Each row is a point. Each table stands for the endless flat space through its points: a line for two points, a plane for three, and so on. Write the one point that lies in both, or say that there is none.
(in the rows, 128 means zero)

First (2 x 3):
[[118 119 150]
 [126  87 114]]
Second, 2 rows:
[[148 102 138]
 [100 114 156]]
They share: no point

First (2 x 4):
[[124 131 134 136]
 [138 143 142 126]]
Second (3 x 4):
[[156 156 139 120]
 [179 177 133  97]
 [129 135 151 135]]
They share: [145 149 146 121]

First (5 x 6):
[[129 102 132  82  98 107]
 [139 120 154  42 116  89]
 [145 102 118  88  80 117]
 [153 112 125  60  91 114]
 [170 118 118 104  91  94]]
Second, 2 rows:
[[152 109 118  92  82 106]
 [168 101 134 112 110  74]]
They share: no point

First (2 x 6):
[[163 112 146 107 165  89]
 [161 122 136 121 153  99]]
Second:
[[156 110 144 119 160  91]
 [174 131 135 104 157 100]]
They share: [162 117 141 114 159  94]

First (6 x 8):
[[174  90 120 136  86 147 130  83]
 [155 126 123 163 120 172 111  95]
 [126  66  38 129  61 109 115 136]
 [210 106 125 177  99 129 122 114]
 [165  48  74 119  61 105 105 120]
 [138 110  53 176  96 127 107 149]]
Second (2 x 8):
[[161 119  98 157  92 153 112 112]
 [171 133  90 153  74 157  94 124]]
They share: [156 112 102 159 101 151 121 106]

First (5 x 9):
[[115 108 101 109 154 107 120 114 142]
 [151  82 129 138 157  84 155 142 103]
 [109 125  80  90 151 108 129  95 153]
 [122 124  93  92 170  85 147 107 150]
 [109  96 109 141 160 105 112 132 128]]
Second (4 x 9):
[[122  96 127 156 173 110 148 128 103]
 [148  56 101 128 151  82 136 130 135]
 [ 95 123  88 121 155  92 124  94 135]
 [135  67  90 135 153  78 148 106 129]]
They share: [120  98 111 128 159 100 124 128 129]

First (3 x 9):
[[156 111 115  92 116 170 146 128  90]
 [155 107 116  84 119 173 145 125  81]
 [157 129  98 112  93 147 149 151 107]]
Second (3 x 9):
[[172 113  85 103  91 142 151 150 109]
 [176  97  83 115 105 134 155 140 111]
 [138 147 129  97 101 180 141 142  95]]
They share: [157 122 106 106 103 157 148 141 103]

First (3 x 11):
[[ 96 140 137 106 169 131 156 136 153  93 134]
 [151  91 113 154 146 124 165 167 123 142 166]
 [107 130 133 125 178 139 163 154 159  92 132]]
Second:
[[129 105 112 161 135 118 172 135 131 133 154]
 [104 113 132 116 193 145 151 168 148 104 150]
 [104  89 117 146 154 109 169 159 127 131 162]]
They share: no point

First:
[[154  56 164 167  81 147 146 158  90 121 185 108]
 [108  94  91 127 189 182 103 115 107 158 137 158]
 [ 90  93  77  90 160 159 146 105 114 151 148 165]
 [140  90 151 161 129 176 130 148  97 155 153 111]
 [124  86 107 143 171 186 113 119 111 154 143 150]]
Second:
[[126  84 106 121 119 167 193 135  74 160 139 131]
 [106  68 132 139 128 195 175 117  86 173 164 151]
 [122 121  98  91 137 115 121 153 125 117 135  93]
 [113  73 124 130 129 179 165 127  97 153 156 131]]
They share: [110  96 118 117 133 159 149 131 102 154 153 131]

First (7 x 12):
[[ 90  63 183 135 182 112 118 115 135 160 114 167]
 [141  93 147 149 132 100 157 160 184  89 123 119]
 [126  60 168 115 190 122 139 114 163 120  76 124]
 [164 119 143 143 107 139 169 132 180  65  96 151]
 [140 102 160 129 141 105 146  68 133 141  72 140]
 [143  67 173 111 162 114 157  96 188  95  59 111]
 [158 106 149 139 181 181 137 137 131 112  94 197]]
Second (3 x 12):
[[143 108 166 143 130 116 137 123 150 118 119 150]
 [137  90 148 143 172 134 149 123 144 124  89 168]
 [121  86 140 175 160 142 141 147 140 120 105 160]]
They share: [140  99 157 143 151 125 143 123 147 121 104 159]

First, 2 rows:
[[121  67 138 150 105  99 134 163 112 138 168 174 114  80]
 [105 103 154 138 129 123 170 135 128 118 136 154 102 112]]
Second:
[[124 106 147 120 105 156 137 112 109 111 129 144  69 107]
 [ 82  82 157 161 134  94 178 158 132 128 162 162 131  99]
 [ 81  76 183 108  92 143 161 125 115 118 144 140  93 104]
 [ 66 114 172 128  89 154 140 115  99  99 146 141  79 119]
 [118  94 140 164 149  66 184 183 143 139 150 189 143 107]]
They share: [109  94 150 141 123 117 161 142 124 123 144 159 105 104]

First (4 x 18):
[[151 157 119 112 110 142 182 135 154  71 144  98 147 156 134 139 115  93]
 [143 156 106  99  93 156 171 125 154  68 146  82 136 133 133 155 136  87]
 [119 151 107  90  86 174 152 113 142  91 158  70 119 104 138 171 171  91]
 [125 155 121  98 102 160 162 125 138 101 160  80 125 120 138 163 157 105]]
Second, 4 rows:
[[146 155 105 119 129 182 159 120 144  72 129  77 122 136 156 147 156  99]
 [126 118  81  99 134 178 189 138 146  77 126  50 129 127 138 164 147  74]
 [131 179 147 141  99 167 136  90 151  93 160 121 142 146 170 122 174 114]
 [120 133 132  64 113 145 163 162 105 125 172  88  98 107 101 178 102  89]]
They share: [121 147 126 110 109 162 160 120 140 100 157  94 132 131 143 147 150  94]

First (3 x 18):
[[101 136 125 135 144 117 115 104 156 124 113 153  93 139 161 151  98 130]
 [115 113 113 151 139 104  95 102 159 135 132 143  70 128 157 154  99 104]
 [115 148 103 151 174  79 105 142 164 140 117 123 105 123 127 139  74 144]]
Second, 2 rows:
[[ 93 131 136 108 152 130 102 136 170 116 121 137  85 128 168 148 101 138]
 [ 85 155 136 124 140 110 138 108 146 124  93 153 109 144 164 148  93 154]]
They share: no point

First (2 x 20):
[[102 152 115 147 129 120  97 112 148 152  76 157 143 156 158 138  93  93
  118 131]
 [ 98 150 121 139 127 120 107 110 132 158  92 151 155 146 160 134 103 101
  122 147]]
Second:
[[ 92 174 121 107 107 139 110 115 125 183  69 175 165 164 144 119 105 125
  103 166]
 [107 145  95  97 122 126 139  88 105 176  80 170 156 124 144 122  66 125
  120 145]
 [ 97 154 132 136 126 111 100 119 128 155  99 146 161 153 169 130 118  98
  130 159]
 [107 134 129 149 144  95 110 112 119 139 119 128 158 136 184 137 109  84
  149 145]]
They share: no point
